Each row is a point. A path goes straight from each point to the next, and from the last back to the first. The post is the endless flat space through its rows: a point in 2 columns, a line in 3, a plane in 4, and so on, so that a path can go around it. How many times does the path go around the post? Going back the other way cancels.

Post, 2 rows:
-4.3, 0.4, -1.9
3.0, 2.3, 1.1
Path:
0.3, 3.2, 0.0
0.4, 2.0, 1.4
-2.9, -1.9, 0.7
0.5, -2.0, -0.4
2.3, 1.8, -0.7
1.8, 5.7, 0.4
-2.2, 3.0, 3.2
-6.0, -2.9, 0.5
1.8, 3.3, 5.4
-8.6, 3.7, -2.9
-0.1, 4.6, -3.4
-2.9, 4.4, -0.2
3.6, 0.3, 5.5
-4.2, -3.8, -2.0
0.2, 0.9, -1.3
-1.3, 4.0, -4.4
-6.3, 2.5, -0.6
-5.9, -0.5, 0.9
-0.9, 1.8, 0.7
Times around: 2

Post (5 x 6):
-2.6, 0.7, 0.9, 1.0, 3.3, -1.0
-1.6, 0.8, -4.1, 4.4, 1.0, 1.8
3.5, -3.1, 5.4, 1.2, -1.4, -6.8
-2.0, 0.5, 3.2, 0.8, 0.1, 3.2
-0.4, 1.6, -5.3, -0.3, 0.3, 0.4
Path (19 x 6):
2.2, -1.9, -2.1, -0.6, 0.1, 0.3
-0.8, 2.8, -5.0, 1.3, 2.7, 2.3
-1.2, 1.8, 1.1, -2.3, 4.8, -4.5
0.9, 1.1, -5.0, -0.2, 1.3, 2.6
2.4, -4.7, 1.6, 2.4, -1.2, 1.4
-5.4, -0.8, -0.1, 1.3, 3.1, -0.3
-7.6, 2.8, -1.5, 2.9, 3.1, 0.6
-1.9, 0.0, -4.5, 2.5, 0.0, -5.2
-0.2, 1.1, 1.9, 3.3, -3.0, 2.7
3.7, 2.7, -6.4, 4.4, -2.3, 0.7
0.9, -1.0, 10.2, -1.3, -2.6, 4.1
1.1, -1.9, -0.8, 1.6, 0.1, 1.0
-3.2, -0.7, -1.7, 5.7, 0.9, 1.6
-6.4, 1.2, -1.6, 3.9, 3.4, -5.5
-3.6, 0.3, -1.4, -2.7, 2.4, -1.5
-4.2, -0.6, 4.9, 8.8, -0.2, 0.1
-4.5, 2.2, 0.6, 2.2, 6.4, -4.8
4.3, 1.9, -2.0, -0.9, -2.6, -0.6
3.0, 0.7, -6.2, 0.6, -1.2, 3.4
Times around: 2

Post, 10 rows:
-3.6, -3.7, 1.0, 2.9, 2.0, 2.1, 3.6, 4.5, -0.9, -1.0, 1.3
4.6, 1.3, -2.1, 1.1, -0.5, -1.3, -7.7, -3.4, 5.7, 0.1, 5.1
-1.7, -0.2, -1.0, 0.4, 3.6, -0.6, 5.9, 3.5, -3.4, -1.0, -1.1
-1.5, -0.2, 1.7, -0.1, 0.7, -1.3, 1.4, 2.4, 0.0, 4.5, -2.7
5.1, 3.2, -1.5, 5.5, -1.3, -0.1, -7.1, -3.8, 7.1, -3.7, 1.8
3.9, 0.9, -0.9, 0.6, -1.2, 1.3, -4.9, 1.4, 5.2, -3.2, 0.8
-0.9, -5.4, -0.4, 3.4, -0.9, 6.5, 2.9, 0.3, -4.7, -1.8, 0.4
-5.0, -2.7, 0.4, -3.1, 2.4, -2.2, 1.2, 1.2, -0.3, -0.7, -2.2
-4.8, 1.4, 0.5, -1.4, 1.6, 2.7, 0.7, 1.7, -0.2, 0.8, -0.7
-1.0, 3.8, 3.7, -0.1, -1.8, -4.2, 0.6, 3.3, 0.6, 1.5, 0.3
Path:
-4.0, -0.3, -2.8, 2.0, 4.1, 2.4, 3.6, 3.8, -4.6, 3.1, -3.4
-3.2, -3.0, -0.1, -3.2, 4.0, 2.2, -0.5, -0.1, -2.8, 1.5, -3.0
0.1, 0.4, 4.4, 1.5, -2.5, 4.6, 0.8, -1.4, -2.0, -2.4, -0.7
0.3, -3.9, -1.8, -1.3, -1.8, 4.2, -6.5, -2.8, 4.8, 1.9, 1.8
2.4, 0.4, 0.6, 1.0, 0.0, -5.6, 2.4, 5.3, 3.2, 0.9, 0.4
2.0, 1.5, -2.3, 3.6, 2.0, -7.0, -2.0, 2.3, 3.7, -2.3, 0.8
-4.3, 1.5, 3.6, 1.1, 0.9, 1.8, 0.3, 1.5, -0.9, 2.8, -3.5
-1.6, 0.8, 3.1, 2.0, 1.2, 1.4, 4.1, 4.7, -1.5, -2.8, -0.3
2.5, -5.0, -5.0, -2.8, 4.1, -5.0, 1.2, 0.8, 5.9, -5.9, -1.0
3.3, 0.3, -2.8, 3.8, -1.2, 4.4, 1.9, 3.5, -0.2, -0.2, 1.5
-8.8, 0.3, -1.0, -3.4, 5.2, -2.3, 2.1, 4.6, 0.0, -6.7, -4.3
-1.9, -0.9, 4.8, -3.8, -1.8, 1.9, -4.4, -0.9, 0.1, -6.7, -0.6
4.0, -1.1, -0.7, -1.0, 3.2, 5.7, 1.4, 1.1, -0.4, -0.4, 1.8
1.6, 0.7, -2.3, 3.1, 1.2, 2.9, 2.0, 0.7, 0.8, 1.5, 2.8
-3.1, 3.3, -3.5, -3.7, 2.0, -7.3, -3.6, -0.6, 5.1, -1.2, -3.9
-5.7, 1.3, -2.6, 0.3, 2.4, 5.2, 1.3, -0.9, -3.6, -3.4, -5.8
1.5, 2.9, 1.5, -0.8, 1.9, -1.5, 4.7, 2.8, -6.1, 0.0, -2.2
-4.8, -1.6, 2.1, 1.9, 3.3, 3.6, 6.7, 5.3, -3.3, 2.9, 0.9
1.7, 0.3, 0.0, 0.1, 0.2, -1.5, -0.5, 0.2, 3.0, -0.7, -2.9
6.4, -6.9, -5.6, 3.9, -2.9, 7.3, 1.7, 0.6, -4.6, 6.7, 0.6
4.8, -4.9, -2.0, 1.5, -0.5, -2.7, -1.5, 1.0, 0.4, -1.6, 0.6
3.2, -1.5, 0.4, 8.6, 2.8, -1.5, 1.9, 0.9, -0.1, -0.9, 3.8
-3.3, 3.6, 4.0, 2.4, 3.0, -1.3, 6.7, 2.0, 0.4, -4.5, -3.1
-1.8, -1.9, 0.1, -2.8, 1.4, 2.7, 3.0, 4.9, 2.3, 0.5, 0.4
-3.1, -1.0, -0.2, 2.2, -1.0, 1.7, 4.5, 6.9, 1.9, -0.9, -0.2
Times around: 5

Post (13 x 14):
-4.6, -1.7, 0.1, -3.0, 2.3, -1.4, 0.9, 1.2, -4.4, -0.7, 0.1, -1.2, -0.2, 1.1
-4.9, 4.9, 2.6, 0.0, -5.6, -1.0, 3.7, -3.7, 1.2, 2.8, 3.9, -2.7, 0.2, -0.7
0.9, -2.6, 4.7, -3.4, -1.2, -4.0, 0.5, 5.2, 2.5, -4.2, -0.1, -1.1, 1.5, -3.5
0.2, 2.0, 2.1, -2.5, -1.2, -5.4, -0.7, -5.7, 6.4, 3.0, 3.3, 1.3, 0.7, 1.0
-1.2, -2.7, 2.4, 0.0, -1.0, 1.6, 1.1, -0.6, -0.7, 1.9, 2.5, -0.4, -0.5, -2.6
-1.7, 4.8, 2.1, -0.4, -6.4, 1.9, 0.0, -2.2, 3.5, 0.3, 4.8, 2.2, 0.7, -0.3
-6.1, 1.6, 2.9, 0.3, -0.6, 0.5, -3.5, -2.9, 4.2, 0.4, 1.7, -2.0, 2.7, -0.4
-4.3, -3.0, -1.9, 0.3, 1.0, -2.3, 2.9, 6.0, 1.1, -2.9, -1.2, -2.8, -1.4, -1.2
-4.3, 1.5, 4.1, 1.0, -0.7, -1.4, -3.0, -2.3, 0.9, 2.7, -1.1, 1.6, -1.5, 0.5
-2.0, 6.4, 2.6, -1.8, -2.6, -1.7, -2.5, -2.1, 5.3, 3.5, 4.7, -1.0, -1.3, -2.3
-0.9, -4.2, -2.8, 0.9, 2.2, -3.1, 0.3, 4.0, -4.7, -2.0, -3.5, -3.8, 1.7, -0.5
0.5, -4.3, 2.4, -3.9, -5.2, -3.8, -1.9, 2.7, 3.1, -1.4, 2.9, -1.8, -0.9, -0.9
-0.6, -2.2, -0.5, -3.4, -0.7, 0.4, 2.5, 1.3, -0.5, -1.4, -3.2, -3.7, -2.1, -1.6
Path, 23 rows:
-2.8, 6.1, 1.3, 2.1, -6.1, -5.4, 2.4, -3.7, 3.2, 0.3, 2.8, -0.4, 1.4, 2.6
-3.4, 3.8, 0.2, -4.2, -2.6, -1.0, 0.2, 1.9, -1.4, -1.0, -0.6, 2.7, -4.0, 4.5
-1.4, -0.4, 1.5, -5.5, -4.2, -2.4, 3.0, 2.7, 5.1, 0.0, 4.3, -1.1, 0.5, -1.2
2.5, -2.3, 1.4, 0.0, -6.0, -0.8, -2.6, -2.7, 2.0, 4.6, -0.1, 0.6, -2.0, -1.3
3.6, 1.1, -0.2, -1.3, -8.0, 1.5, 2.2, -0.2, 6.6, 0.7, 4.4, -3.5, 1.1, -4.0
-5.4, 1.5, 5.0, -4.5, -1.2, -1.4, 8.9, -0.1, -5.3, -1.1, 0.5, -3.0, -0.4, 1.6
-7.8, 3.9, 5.2, -2.5, -3.9, 0.5, 0.1, -1.5, -2.5, -0.5, 1.2, -5.4, -1.2, 1.0
-0.6, -3.7, 2.7, -4.4, -3.3, -1.2, -1.0, 5.1, 4.2, -4.1, 3.9, -8.3, 3.1, -2.1
2.4, 3.6, 1.3, -1.6, -2.7, -2.2, 2.1, -4.0, -4.6, 7.1, -2.8, -1.7, 1.9, -1.8
-3.9, -5.6, 5.5, -2.8, -3.3, -4.6, -0.4, 3.8, 0.4, -1.9, 1.0, 3.8, -0.6, -0.4
-1.6, -4.9, 6.5, -1.4, -4.0, 0.8, -1.8, -1.3, -6.7, -1.1, -1.0, 1.5, 0.8, -0.3
-0.8, -0.8, 3.3, 0.1, -0.4, 1.0, -7.9, -1.7, 5.4, -1.1, 0.4, 1.1, 0.4, -1.8
-0.7, -1.6, 6.0, -2.1, -0.1, 2.6, -2.7, -0.7, 5.8, -5.2, -2.5, -1.0, 3.0, -4.4
-4.3, 3.0, 0.7, -0.1, 5.3, -2.3, -2.2, -2.5, 1.9, 3.9, 6.3, -4.1, 0.8, -0.2
-2.4, -2.8, 2.1, -0.4, -5.3, 4.1, -6.4, 4.0, 0.9, -1.0, 3.9, -5.4, 2.4, -1.2
-5.8, -0.3, 4.4, 0.4, -0.5, -3.7, 1.2, 5.7, 2.7, -2.2, -4.0, -1.0, 3.0, 0.2
-5.2, 3.0, 0.7, -5.2, -4.1, 0.2, 7.9, 2.3, -0.1, -6.6, 4.8, 0.6, 1.8, 3.0
-2.2, -0.1, 1.2, -2.2, 4.1, -6.4, -5.8, -2.0, 5.6, 0.4, -2.5, -6.2, -0.6, -1.6
-3.4, 2.9, -1.4, 2.4, 0.2, 1.7, 1.9, 0.6, -2.2, -0.7, 0.5, -5.5, -3.2, -1.9
-1.4, -6.5, 1.7, 1.5, 6.0, -5.9, 0.6, 1.1, 1.7, -0.3, -3.6, -0.2, 1.4, 1.0
-2.8, -2.9, -3.5, 0.8, 0.8, -1.6, -7.6, 4.0, -0.8, -1.9, 0.9, 2.0, 3.4, 3.3
-0.1, 4.9, 2.4, 0.1, -4.0, -0.7, 0.3, 1.6, 2.0, 1.1, -0.5, -0.6, -0.1, -4.9
-2.5, 3.3, 0.9, -0.8, -3.9, -4.6, 1.8, -0.3, -0.7, -3.0, -5.6, -0.4, -3.4, -0.8
Times around: 2

Post, 17 rows:
-2.8, 3.4, 3.1, -3.5, 4.0, -0.9, -0.3, 0.7, -0.7, -2.0, -0.2, -0.1, 1.0, 0.4, 0.9, -1.8, -0.2, 3.6
-1.9, 0.8, -7.1, -4.7, 1.4, -2.3, -1.7, -0.3, -1.0, 0.4, 5.3, 4.6, 1.4, -0.4, 0.4, 1.6, 0.7, 0.4
-2.7, -2.6, 1.1, -1.0, 1.0, -1.7, -2.9, 1.6, -3.6, 1.2, -0.9, -0.7, 1.5, 1.5, 1.1, -1.2, 6.1, -3.7
-2.5, -1.9, 3.1, -0.5, 1.5, 1.9, -1.7, -5.8, -0.8, -0.5, 3.2, 0.3, 0.8, -1.1, -1.0, -3.3, -3.6, 1.1
-2.4, 2.8, -3.1, 2.4, -1.3, -1.5, -0.9, -1.1, -2.8, -0.8, -3.1, -3.3, 4.3, -2.5, -1.3, 0.6, -0.6, -0.4
2.8, 0.4, -0.5, 3.6, -3.4, -3.4, 0.8, -1.1, 0.2, 1.8, 0.8, 0.9, -0.6, -3.4, 2.3, -1.1, -0.5, -4.1
-0.6, 4.8, 0.0, -0.2, 0.8, -1.5, -0.9, -6.2, 1.4, 4.6, -1.1, 1.9, 4.0, 0.0, 4.0, 0.6, -1.3, 4.4
-0.7, 1.4, 4.9, -0.5, 1.9, 3.1, -0.2, 2.1, -2.1, 1.7, -0.9, -3.2, 5.4, -1.4, -1.2, -7.6, 3.1, 0.5
3.8, -7.8, -2.0, -2.4, -3.6, 3.5, -2.7, 0.5, -1.7, 3.1, 1.9, -2.8, -2.5, -1.6, -0.7, 2.9, -1.8, -0.9
0.5, 0.2, 4.8, 3.8, 1.7, -3.2, 1.1, -2.1, -2.2, 0.9, -2.9, 2.4, 3.1, -0.6, 0.0, -0.3, -3.7, 0.3
-0.1, 0.8, 3.0, 5.2, -3.6, 1.6, -0.4, -0.8, -4.2, 2.7, 0.1, -0.3, 0.0, -1.1, -1.8, 1.6, -0.3, 7.9
1.1, -0.6, -2.4, 8.6, -0.9, 2.6, 3.3, 2.1, -3.5, 3.8, -6.0, -3.4, -4.4, -1.7, -4.1, -0.2, 0.0, 2.0
-0.5, 2.1, -1.8, -4.6, -1.9, 0.8, -0.4, -2.7, -0.2, 2.9, 0.4, 6.0, -3.5, -1.0, -1.4, -1.4, -1.7, -1.9
1.2, -0.1, 1.4, 0.6, 1.5, -0.6, -0.2, 1.1, 4.2, -1.7, 3.5, 2.5, -0.2, 3.6, -0.3, 0.0, 1.9, -0.8
-2.0, -1.6, 0.7, 0.8, -1.3, 1.6, 1.5, 2.5, 3.0, 1.2, 2.6, 1.5, 1.3, -1.4, 1.6, 2.9, 2.9, -1.4
-0.2, 3.4, 2.6, 0.4, 3.8, 0.7, -2.9, 1.5, -3.8, 2.3, 1.4, -3.3, 1.3, 1.6, -0.3, 0.7, -0.6, -2.2
-0.1, -2.9, -4.8, -3.1, -1.0, 4.7, -8.2, 0.5, 0.5, 0.5, 3.4, 7.6, -3.1, 0.5, 2.2, 0.4, 1.2, 2.2
Path:
-3.3, -0.5, 3.0, 0.7, -2.8, -4.1, -0.8, 3.0, 4.0, 0.7, 3.3, 2.9, -0.6, 2.8, -2.0, 8.2, 5.8, -1.1
4.0, 0.9, 0.0, 4.7, 0.5, 4.7, 0.6, 5.3, 2.3, 3.2, 1.5, -2.6, 3.9, -0.3, -0.5, -5.6, 0.1, 4.0
0.8, -3.0, -2.8, 1.5, -1.5, 6.7, 2.2, 2.0, 2.5, -1.1, 6.3, -1.0, 3.4, -4.3, 0.7, -5.9, 1.1, 2.5
-0.5, 3.0, -3.0, -8.4, 4.1, 1.8, -0.9, 2.8, -0.3, 0.3, 3.9, -0.1, 2.3, -0.8, -0.1, -3.5, -2.7, 0.0
2.0, -0.2, -2.5, -2.1, -3.6, -0.1, -0.5, 3.6, 3.2, 7.1, -4.9, -2.7, 5.4, -0.1, -0.5, 1.7, 3.5, 0.7
-6.3, -0.1, 2.1, 4.6, 0.4, -6.4, -0.5, -2.6, -0.1, 2.1, 5.4, 1.6, 8.2, 5.6, 2.2, 1.6, 4.5, -6.2
-4.2, -2.4, 3.3, 2.0, -2.5, 3.8, 2.3, 0.2, -4.4, 4.7, -1.3, -0.6, 3.8, -1.4, 0.8, -0.5, 6.0, -5.4
-2.2, -3.7, -3.6, 3.5, -3.7, 6.4, 2.1, 1.1, -0.5, 2.7, 3.3, -8.4, 5.2, 3.1, -3.4, 4.9, 5.4, -1.4
-2.7, 3.8, 0.9, -1.2, 6.2, 0.6, 1.1, 0.9, 1.2, -1.6, 0.3, -3.8, -3.0, 1.3, 3.6, -5.5, 0.0, 1.2
1.2, -1.9, -6.4, 1.4, -1.2, 0.3, 1.3, -3.4, -0.1, 0.3, 1.3, -4.4, 5.0, -2.7, 0.0, 0.6, 0.0, 2.6
0.6, 7.3, -0.8, -2.4, 3.7, -3.3, -6.0, 1.4, -5.0, 1.5, 2.2, 6.4, -0.1, 3.4, -0.9, 0.5, 1.2, -2.8
0.2, -6.4, -2.2, -3.0, -6.2, 1.3, -5.6, -0.8, 4.0, -3.0, -0.3, -0.4, 3.8, -2.1, -2.9, -2.8, 1.7, 5.1
-3.4, 4.5, 3.3, -5.0, 2.8, 2.5, 0.3, -4.0, -0.2, 0.5, 2.9, -0.3, -4.5, -1.0, -2.2, 1.9, -5.3, 4.5
1.2, -3.9, -1.8, -2.7, -1.0, 0.8, 0.0, 2.0, -3.1, 2.8, 0.0, 3.9, 0.7, -2.6, 2.5, -2.2, 7.7, -4.6
-2.0, 0.7, -2.3, -3.8, -2.0, 1.6, -2.6, 5.3, 0.5, -4.3, 5.8, -1.6, -0.8, 2.4, -1.5, 0.5, 5.6, -5.0
-1.0, 7.6, 1.5, -0.4, 5.2, -0.8, 0.1, 0.0, 1.9, 6.4, -5.4, 1.0, 5.1, -0.4, 2.1, -2.6, -4.9, 3.7
-2.1, -1.5, -4.4, -1.7, 2.4, 0.0, -0.5, 1.8, -0.9, -1.9, -2.7, -7.9, -5.4, -3.5, -3.3, -3.7, 3.6, 0.3
-0.2, 2.0, -3.6, -2.2, -2.6, 3.5, -6.3, -1.7, -2.6, -1.2, 5.5, 2.6, 1.3, -4.9, 0.6, 0.9, 0.6, -0.9
0.6, 2.5, -0.8, 2.3, 6.0, 2.3, -5.7, -1.4, -5.4, -1.3, -0.3, -1.2, -2.7, 0.4, -0.2, -1.9, -0.4, -0.3
-2.1, 1.6, 2.1, -2.4, 0.7, -5.9, -3.2, -3.4, -2.5, 0.1, -4.9, 2.3, 1.5, -2.5, 2.5, 5.2, -0.3, 0.8
1.8, 2.7, -1.5, 1.0, 1.8, -5.2, 0.5, -0.1, 1.4, 5.9, -3.4, 4.4, -1.6, -1.2, 2.0, -1.2, -3.8, -7.0
3.3, -1.5, -0.8, 1.1, -3.9, -5.2, -3.8, -1.6, -3.0, -1.2, 7.1, 2.2, 1.7, 1.2, 1.5, 0.1, -3.0, -4.8
2.1, -5.3, -5.9, 2.1, -5.8, 3.6, 1.1, -0.5, -3.7, 4.1, 6.7, 4.3, 3.9, -2.3, -1.6, 5.2, 1.3, -1.9
-2.5, -5.1, 3.5, -4.2, 2.3, 2.8, 0.7, -7.6, -3.1, 1.2, -9.1, 0.5, -6.2, -2.8, -3.4, -0.7, -8.2, 3.5
Times around: 1
